Each row is a point. To make a cloud, some directions were put in groups of two or more. Within a group, all points are equally far from the middle, so they leave a hole (a ring in 2 directions, a hollow ball in 3). The other directions are filled evenly. Then the cloud was stretched, turned, moved and blurred a little. Count the holes, and give their numbers of directions, smallest first.

Cloud, 22 rows:
[[ 26.8 -10.0 -20.1]
 [-24.5  -6.2 -17.4]
 [ 13.5  13.1 -34.8]
 [ -2.4 -30.9   1.6]
 [  6.9  18.0 -22.0]
 [ 14.9   7.6  25.6]
 [-25.1  -8.5  -7.7]
 [ 25.1 -12.0  22.0]
 [-24.3  -5.6  -9.7]
 [-20.9 -25.4   0.7]
 [ -8.1   3.3 -40.4]
 [-15.7 -15.0 -35.3]
 [ 31.9  -4.5 -11.1]
 [ 23.0  -2.1 -33.8]
 [-20.8  -0.4   6.1]
 [ -7.3 -13.7 -40.5]
 [ 32.3  -5.4  -2.0]
 [ 19.8 -22.2  -5.3]
 [ 31.2   6.6   5.7]
 [-13.2 -26.0  18.1]
 [ -0.1 -19.9  32.0]
 [-17.8 -20.5  20.4]]
Holes: 1 (3)

Cloud, 29 rows:
[[-20.3  -4.5 -12.7 -12.9]
 [ 23.1  24.3  12.7 -12.2]
 [ -5.4  13.1  -2.7  -4.9]
 [ 14.1  -2.6  38.6  30.9]
 [  6.9 -24.9   4.3  -8.5]
 [ -1.4 -24.8 -14.0  38.6]
 [ 17.9  13.1 -41.2  12.7]
 [ 26.3  -6.2  20.7  19.2]
 [ -7.0  -3.8  22.7   2.0]
 [ 22.8   1.6   5.8  -5.7]
 [-15.6 -19.2  -6.3  17.8]
 [ 27.8 -12.0   7.7  25.5]
 [  0.4 -28.2 -17.7  29.3]
 [  6.2  12.8 -20.5  24.3]
 [-30.0 -28.5  21.4  -8.9]
 [ 36.3   4.6   1.5  22.8]
 [-13.3  11.6   3.9 -36.6]
 [ 26.7  16.2  13.1  -3.8]
 [ 13.9  16.9   3.9 -37.3]
 [ -2.9  -4.4  21.2  24.2]
 [  9.6 -23.0 -16.5  42.0]
 [ 13.5 -17.1  16.6  -0.9]
 [-16.2 -24.5  36.4 -10.8]
 [-22.6 -37.1 -19.9   0.1]
 [  8.3  12.3 -24.6  25.8]
 [ 15.6 -12.3  34.9  16.2]
 [ 22.7  32.6  13.5   1.6]
 [ -8.8  -2.4 -45.2 -27.8]
 [ -4.1   4.0  -7.2  15.2]]
Holes: 1 (2)

Cloud:
[[  4.6  29.0   2.1  21.3]
 [-30.5 -12.5  16.5   1.6]
 [-10.7  17.0  15.1  20.0]
 [-10.4  12.1  25.2  15.0]
 [-14.8 -43.4  11.7 -15.4]
 [-21.6 -14.3  -9.6 -35.9]
 [-29.3  -8.2  17.2   4.0]
 [ -2.3  31.1  -6.0  14.9]
 [ 16.7 -16.7  35.2  -9.8]
 [ -1.2 -21.3 -24.5 -23.4]
 [ 17.7  -3.7  27.6  21.9]
 [ 27.7  -4.1 -15.4  21.9]
 [ -2.3  25.1   6.4  22.4]
 [-30.2 -11.6  22.1 -21.9]
 [ -3.0  19.7   9.4 -31.7]
 [  7.7  11.2  22.6 -29.7]
 [ -2.9 -36.4   3.0  18.6]
 [ 29.8   7.8  -4.9 -12.4]
 [-10.0  18.3   3.9 -32.6]
 [ -9.0  10.0  23.6 -32.6]
 [  8.5 -35.1  12.1  18.4]
 [ -4.6  28.8  -9.4 -17.5]
 [-20.0 -17.9  -9.4  19.4]
 [-20.8   0.1  30.7 -21.0]
 [ -1.0 -42.6  10.1 -22.8]
 [ 19.2  29.6  -5.5  -3.2]
 [-14.8   3.4  33.1 -22.4]
 [ 25.6  23.8  -5.9  -2.5]]
Holes: 2 (2, 2)

Cloud, 46 rows:
[[  7.3 -21.7  60.2  15.2 -30.3 -42.4]
 [  6.6  -4.7 -20.1  38.8 -28.8  -8.1]
 [  6.3  16.1   2.4  21.2   3.6 -27.0]
 [  8.2  -6.7 -14.7 -24.7  19.2 -36.8]
 [ 12.8  -8.7  49.5  -6.1  20.8 -24.3]
 [-14.2  21.7  18.2  20.0 -31.6 -18.0]
 [ -4.5 -26.9  16.4   5.3 -19.4 -12.3]
 [ 10.4   5.5  21.7  -8.8  -6.8  13.7]
 [ 10.5  -1.1  42.2  11.3 -11.0 -53.2]
 [-14.7   7.0  -9.7  41.7 -27.1  14.8]
 [  0.4   0.5 -27.0 -27.0  45.7   3.0]
 [  0.4  43.6  10.4 -10.0   1.9 -20.0]
 [ 20.7 -16.8 -10.3  -9.9   9.7   0.1]
 [ 12.1   9.1  -3.6  -1.8  -5.9  23.1]
 [ -9.6  -0.5  17.6 -17.7  23.2 -28.8]
 [ 13.4  -9.4  17.3   1.5 -17.5 -42.5]
 [  3.0  38.9 -24.9  -6.1  16.9  21.9]
 [-16.1  10.2  42.1  -6.3  -6.9 -22.1]
 [ 14.4 -16.8  29.0  37.4 -14.5  -6.2]
 [ -9.0  -1.0 -20.4  26.1 -38.2 -15.5]
 [ -5.1   9.7  33.5  29.0 -18.0  15.9]
 [ -4.6 -10.2 -21.4 -17.6  -0.7  12.3]
 [-10.9   3.4  21.6   4.3 -29.9 -22.2]
 [ 17.5 -19.2  21.8  18.8  -5.8  -3.4]
 [-18.4  20.3   0.0  10.2  -2.0 -25.5]
 [  0.7 -21.3  25.8   2.1 -23.3 -22.6]
 [ 29.1   2.3   5.0   3.7  -4.7   7.9]
 [-12.1   9.0  -9.3 -29.3   5.0  -4.0]
 [  4.0 -19.6  -3.6  -3.4  -0.3 -41.4]
 [ -1.9  11.9  27.9  -5.8   2.4  13.7]
 [ -9.9 -21.1  37.6   4.6  14.0 -36.7]
 [  2.1  45.2  -8.9   2.6  -2.6   7.3]
 [-17.5   8.0  45.2   3.5   0.7 -38.8]
 [-21.4   5.1 -10.9  26.9   1.1  21.8]
 [-11.7   9.7  29.3  13.7   4.6  13.5]
 [  7.5   1.9 -14.0   5.7  -7.9  23.1]
 [  0.3  31.5 -32.0  -2.8   7.3  27.9]
 [  9.6 -13.7  -8.3 -20.1  -3.2  -0.7]
 [ -9.2  30.3 -39.8   7.6  12.6  14.3]
 [ 31.3  -3.8   0.6 -13.5  17.3  -0.3]
 [-18.2  -6.8   4.0  -8.9  -2.5   1.0]
 [ 12.6  -7.8  27.2  10.6 -24.6 -44.5]
 [  6.1  -8.4 -13.7 -25.7  23.3 -34.9]
 [ 31.8  19.3   6.5   7.5 -17.6 -25.4]
 [-12.8  17.9  -5.9  32.7 -32.5  -0.8]
 [ 19.5  16.7 -17.8  -2.3 -24.0 -19.0]]
Holes: 2 (2, 2)

Cloud (50 x 6):
[[-19.7   8.3   6.0  41.3   4.3 -19.9]
 [-21.1  30.2   7.7   2.9 -24.8  20.8]
 [ 16.6  23.2 -20.0   9.1 -16.4  16.0]
 [ -2.2   1.2   5.5   5.3 -21.3  26.5]
 [ 22.6   7.8  -7.2 -31.7  -3.3  41.6]
 [  8.4   6.7   9.7  54.1  13.9   9.4]
 [ 13.8  15.4  -2.9  10.4 -29.0  19.5]
 [ 25.6 -20.4 -17.5  24.4  -9.0 -38.5]
 [ 11.2  33.3   1.5  13.4  16.4  32.2]
 [ 11.3   9.2 -14.1  -4.2 -23.2  27.5]
 [-28.0  23.1   8.4  32.1  -6.8 -10.5]
 [ 11.7   4.1  -0.7 -13.6   9.5  46.0]
 [ 41.5 -26.5  -4.8   2.8  -8.7   3.7]
 [ 15.6   5.0  16.4  18.0   5.0 -19.5]
 [-31.2  25.5  11.3  13.8  -7.2 -11.4]
 [ 16.2 -25.7   5.4  42.5  17.0 -15.9]
 [-15.9  22.1   8.9  16.4 -31.0  11.7]
 [ 18.2  -4.1 -18.2 -47.5  -9.8   2.8]
 [ 35.6  -7.9   0.5  -8.5 -21.6   2.3]
 [ -4.7 -21.8  14.8  10.0  -7.3  -2.4]
 [ 20.3   5.5   8.8  11.7 -27.5   4.9]
 [ 14.5  17.8  -6.3  47.5  -4.6  -3.0]
 [ 36.4 -15.3   9.7  12.6  21.9  -4.5]
 [ 15.5 -14.6 -19.8  -7.6  -3.4 -39.4]
 [ 44.3  -0.8 -21.8  18.0  19.0 -10.3]
 [ -7.5  35.2  -3.6  19.4 -18.5  18.2]
 [ -7.1  30.2  10.0 -14.1   9.5  32.1]
 [-17.0   0.9  21.2  16.8  -4.4  12.7]
 [ 28.1  20.3  -9.9  31.6  -2.4  -1.8]
 [-14.2  -2.1   4.9  24.6  19.9   3.7]
 [  7.4  33.9   1.3  27.2   8.9  27.3]
 [ 41.4 -14.7  -6.5 -27.2  20.4  19.1]
 [ 34.5  -5.4   4.7 -32.4   8.5  16.7]
 [  1.8 -30.1   1.6  21.7   9.1 -14.6]
 [ 45.8 -14.3 -19.8 -29.8   7.1  17.0]
 [-19.4  25.6  -7.8  21.8   5.2  -0.4]
 [  0.8  -6.3  -9.1 -40.9 -20.9 -14.0]
 [  3.7  24.4 -12.9  24.9  20.4  20.1]
 [  4.2 -30.8 -11.8  12.7  -9.8 -29.7]
 [ 43.3 -26.8  -3.3  25.0  15.0  11.3]
 [ 16.8  23.2 -27.3   3.3   7.0  12.1]
 [ 19.2   1.4  -8.2  20.1 -30.7  -6.7]
 [  6.9  24.5 -11.9  33.7 -13.8   6.8]
 [-19.6   4.7  24.7   1.9 -16.4 -12.6]
 [ 21.3   2.3 -22.2  -8.9  23.6 -11.0]
 [ 10.7   9.8  -0.1 -19.7  -2.2  45.9]
 [ 52.6 -17.8 -15.9   0.5  28.1  17.6]
 [  3.8  -7.6 -21.9  -2.8  13.3  15.2]
 [  9.3  29.8   6.0  31.3  -8.8  19.7]
 [ 11.5   2.0 -13.9   2.0  31.4  25.6]]
Holes: 2 (3, 3)

Cloud:
[[  3.5  30.9 -14.2  -5.9   1.9   9.7]
 [-13.2  22.0 -24.4  -8.9  18.0  -8.5]
 [  8.2 -13.5 -24.4 -15.6  -8.8   2.5]
 [ -6.5   3.3  -9.3 -20.6  14.9  37.7]
 [ -3.6   9.1  14.2  18.6  43.9   6.0]
 [-13.3 -23.5 -42.1  40.3  -1.6  -0.7]
 [-14.0 -23.7 -12.5  -5.5 -41.7  26.9]
 [-23.4   3.1 -26.5 -21.7   0.4  -7.7]
 [  2.8 -11.0 -10.2  47.8 -10.0  -6.6]
 [ -3.1  -5.0  22.8 -19.3 -14.1  21.0]
 [ -0.3  26.9  -8.5  41.5  44.6 -20.3]
 [-36.7 -20.2  -9.0 -22.6 -22.2  -9.3]
 [-18.5   1.7 -22.4  34.4  13.4   1.8]
 [-20.0 -10.2   9.7 -19.8  14.2  27.2]
 [-10.2   9.3  -0.5 -46.2 -13.8   1.2]
 [ -1.5 -14.0 -10.0  20.0 -11.9  21.6]
 [ 11.2 -25.6 -15.5 -30.0 -16.9   7.8]
 [ 16.2 -32.7 -17.0  11.1   7.9 -15.2]
 [-34.8   8.0  -9.4   2.7  16.9  12.7]
 [-25.0 -11.6 -31.4  12.2  20.0  -0.8]
 [  0.8 -23.1  -8.3  27.6   2.1 -10.1]
 [ -4.6  -1.8   6.2   1.7 -15.6  20.6]
 [-11.1  23.1 -10.5   0.4 -32.2  20.2]
 [-19.2  26.9  -3.3  18.5  14.5  18.8]
 [  9.5 -15.0   2.5  33.6   9.2 -15.4]
 [-21.8  -2.8 -26.8  20.3  -6.5  25.0]
 [-23.5  -4.1  -0.9 -15.2 -29.1  24.7]
 [-22.9  14.5  -2.2   7.8  12.0  19.8]
 [-33.1  -2.6 -24.5  20.4 -25.7   5.6]
 [-16.5  -3.7 -20.3 -45.6  10.9   7.4]
 [-32.6   9.9  -9.2   4.3  26.4   0.7]
 [-15.4 -19.2 -37.1  33.8 -10.1  -6.5]
 [-25.7  10.0 -26.4  -6.3 -47.1  27.3]
 [-28.1  -0.9 -15.6 -21.5  12.5 -10.1]
 [ -8.3  15.2 -29.6  -3.5 -23.3  24.5]
 [-11.2   6.4  -5.8 -20.1   4.8  34.7]
 [ -3.5 -26.4 -45.1  50.0  12.1   0.2]
 [ 10.6   9.7 -14.1  -9.1  -6.8   8.1]
 [  5.4 -18.3 -30.5  -4.5 -18.6  -7.7]
 [ -1.5  -9.9 -36.0 -17.4 -21.8  18.9]
 [  0.2  20.5   0.6  -9.5 -36.8  12.5]
 [-31.7 -13.7 -13.8 -22.0  18.8  -2.8]
 [-19.6  -2.1 -22.9 -34.7 -33.1  29.6]
 [-15.4 -12.0 -17.3  14.3  16.8  -4.9]
 [  8.3 -29.5 -34.8  27.8   7.6 -12.4]
 [-15.6 -43.6 -25.9  11.5 -18.6  21.0]
 [  1.2   7.8   7.0 -29.3 -41.4  10.1]
 [  8.5   5.4 -18.2  21.8  16.9 -20.3]
 [ -4.8  -5.8 -18.1  45.7  -4.4 -11.3]
 [ -2.5  -8.7 -31.6 -29.2  10.7  20.8]
 [-15.6   4.2  -1.3   2.9  -2.8  23.0]]
Holes: 1 (2)

Cloud, 76 rows:
[[-33.0 -29.3   3.8 -16.0  18.3   5.1  17.7  37.6]
 [ 19.7 -30.4 -10.0   9.5   0.5  -2.7  50.2   3.6]
 [  1.9  17.2  -5.6  25.9 -39.5   1.3  -7.9 -28.4]
 [-20.9  10.0 -22.3  15.4   0.1 -27.9  -7.8  28.8]
 [ -5.5 -13.3   9.6  21.3 -11.8 -32.6   9.8 -16.6]
 [ -6.6  -5.0  15.4 -29.1   9.8   1.4 -40.9  12.4]
 [ 11.8   5.3  21.5 -25.9   1.3   7.1 -32.2  28.4]
 [ 11.9  18.6   6.1  15.1  10.2 -29.2   6.7 -38.1]
 [  7.8  11.2 -17.1  27.0  -5.9 -17.1  50.8  -3.5]
 [ 28.6  16.8 -22.9   2.5  -5.0 -24.5  40.0   5.6]
 [  3.3 -25.0  18.7   3.7  23.9  -4.2  19.6   9.8]
 [  7.8   7.7 -21.0  25.6 -12.3  -7.9  50.3 -11.8]
 [ 26.9   2.2  -0.5  26.6  -9.3  -9.4  27.3  21.2]
 [ -5.0   2.3 -10.6 -11.2 -19.9 -35.9  11.4  10.5]
 [-21.0 -30.4  27.6 -20.3  -7.1  13.9   7.1  -1.4]
 [ 36.2   0.3  -1.9  22.9  -1.2 -43.1  -5.0  12.9]
 [-25.1  26.6 -24.5   1.7  -1.3  -1.9  -6.5  17.2]
 [ -4.9  -3.3  -5.9 -24.1 -13.6  21.2  -9.9  32.0]
 [ 18.2  16.0  -9.6   7.7  16.0  15.0  -1.6  12.1]
 [-34.5  14.7  -7.8  -0.6  16.2  20.4  17.4  35.0]
 [ 19.1 -16.4  15.4 -19.6  -9.9 -15.2 -28.3  34.3]
 [ 27.3 -16.3  26.8  14.7 -24.0   9.7  13.6  10.8]
 [-14.9  -7.4  31.6 -12.3  -2.8  10.5  41.8  23.6]
 [-12.4  18.8 -40.3 -14.2  13.4  -4.4   7.8  29.8]
 [ 22.3  -2.3  13.2 -35.3 -14.0   1.4  19.1   0.9]
 [ -2.8 -28.2   4.8 -50.3   7.8  22.6   4.8  16.7]
 [ -3.4  -4.1  25.0  20.7  -2.3  -6.6  -6.7  40.9]
 [ 29.2   6.8 -21.1   6.7  -5.7 -40.8  22.3  -9.6]
 [ -2.5  15.7 -17.1 -12.5 -23.4 -25.5  13.5   5.8]
 [ 46.8 -10.3 -49.5  17.8 -20.2 -10.6  20.6   3.5]
 [-22.5  23.7  28.5   1.7   1.3  18.0  -7.8  39.2]
 [ -0.3  -3.1  11.8 -37.2  -1.9 -29.4  26.3  36.1]
 [ 25.8  10.1 -30.8   2.7  -5.6 -19.3   3.1  19.6]
 [ -8.6  -0.9 -17.3 -10.1 -12.7  -2.3   7.2  43.7]
 [-11.1  -4.0 -17.7 -21.7  10.7 -39.3   5.2 -12.1]
 [ -9.1  -9.6  -8.5 -20.6  -9.1  16.2 -14.3  29.0]
 [ 22.3  21.9 -10.2 -12.7  -8.9 -21.2  26.7   6.9]
 [-18.9  -5.0  22.8 -35.7  22.3  -5.0 -23.7  48.3]
 [-23.2  -1.0   9.2  12.0  16.3   2.6  -0.2  43.8]
 [ 17.7 -10.6   4.2  17.0  15.3  13.7   7.7  39.4]
 [-20.9  27.4  37.6  15.7   5.2  -5.6 -25.7  27.9]
 [  6.5  11.8 -15.2  -1.0  28.3 -11.4  -9.8   1.0]
 [  5.4  11.7  30.1  -4.6  29.1   1.1 -25.7  -8.6]
 [-15.7   9.1 -16.3  12.4  17.8  12.9  42.0  -3.6]
 [  5.3 -16.5  -4.2 -22.2 -19.0 -32.1  12.9  18.2]
 [  6.5   4.7 -34.7   5.1  32.0 -15.6  20.2  -0.7]
 [-32.4  11.1 -27.4 -29.0  11.3   5.4  22.5   4.4]
 [ -2.5 -11.6  -6.4 -23.9 -25.6 -10.0  27.9  24.6]
 [-16.4  18.0  32.5 -28.4 -18.8 -10.0   6.5  20.4]
 [ 32.5  21.2 -29.6  20.0  -7.5 -19.2  41.5   5.5]
 [-21.1  -2.7  16.5 -12.2  -4.2  12.2  41.2  10.9]
 [-16.6 -36.7  11.7 -38.7  10.3 -24.2   3.7  20.2]
 [ -0.2   5.2  -7.2  22.8 -22.0  12.0   5.5  13.6]
 [  7.1   6.3  27.7  -9.8  24.6 -13.4  -3.7 -13.3]
 [-16.9   2.1 -24.4  29.9  22.9 -23.7  27.4 -13.8]
 [ 18.6   6.6 -17.7  37.3  -5.6 -33.8  37.3   2.0]
 [-23.7  -2.9  23.9 -13.8  -7.6 -33.1   5.9   5.8]
 [ -8.3  15.1  16.3   5.6 -11.4  34.1   9.7  36.5]
 [ -4.5 -15.5  12.3 -24.3 -34.7   9.8  19.2  10.5]
 [ -7.4  -5.2  10.9 -35.8  22.6   1.7  -8.0  57.4]
 [ 19.9  26.6   0.2  39.9  -6.3 -10.9  -7.7  -4.7]
 [  2.9  -9.9   6.5 -21.9  20.6  -9.2 -29.1   1.3]
 [-19.5  -6.5  16.2  -4.4   9.7  39.0  11.5  45.3]
 [-13.7 -12.3  -2.4  12.3  -2.0  -2.4  18.8 -24.3]
 [-28.3 -10.4  -6.6   0.0  19.1   4.8  41.2  21.0]
 [ 35.2 -11.6  21.2  13.3 -13.5  -3.1  16.0  18.5]
 [  7.8 -20.9 -12.7  -1.2 -33.2 -30.8 -13.7   2.0]
 [-14.0  -6.1 -21.5  16.4   4.9  -9.2  46.8  -7.3]
 [ 23.5 -17.8  28.5   1.5  -4.8  -1.8  20.5  -5.0]
 [ 39.2  19.1  -3.0   4.9 -21.4   1.7   6.7 -10.8]
 [-18.5   5.8  -0.1 -17.1   6.0  -9.1 -46.5 -17.6]
 [-12.8  15.4 -25.4  14.4 -17.5 -15.9 -14.4   4.5]
 [  9.1  18.0  -5.7  12.2  14.2  34.2   6.9   2.9]
 [  9.9  16.1 -21.3   2.0  20.6  -5.4 -14.9  -9.6]
 [  2.4 -13.0  -8.3  17.8  19.8  -1.7  15.5 -12.6]
 [ 14.3  11.2  21.7 -23.1   2.1 -17.8  -7.7  50.2]]
Holes: 2 (2, 2)
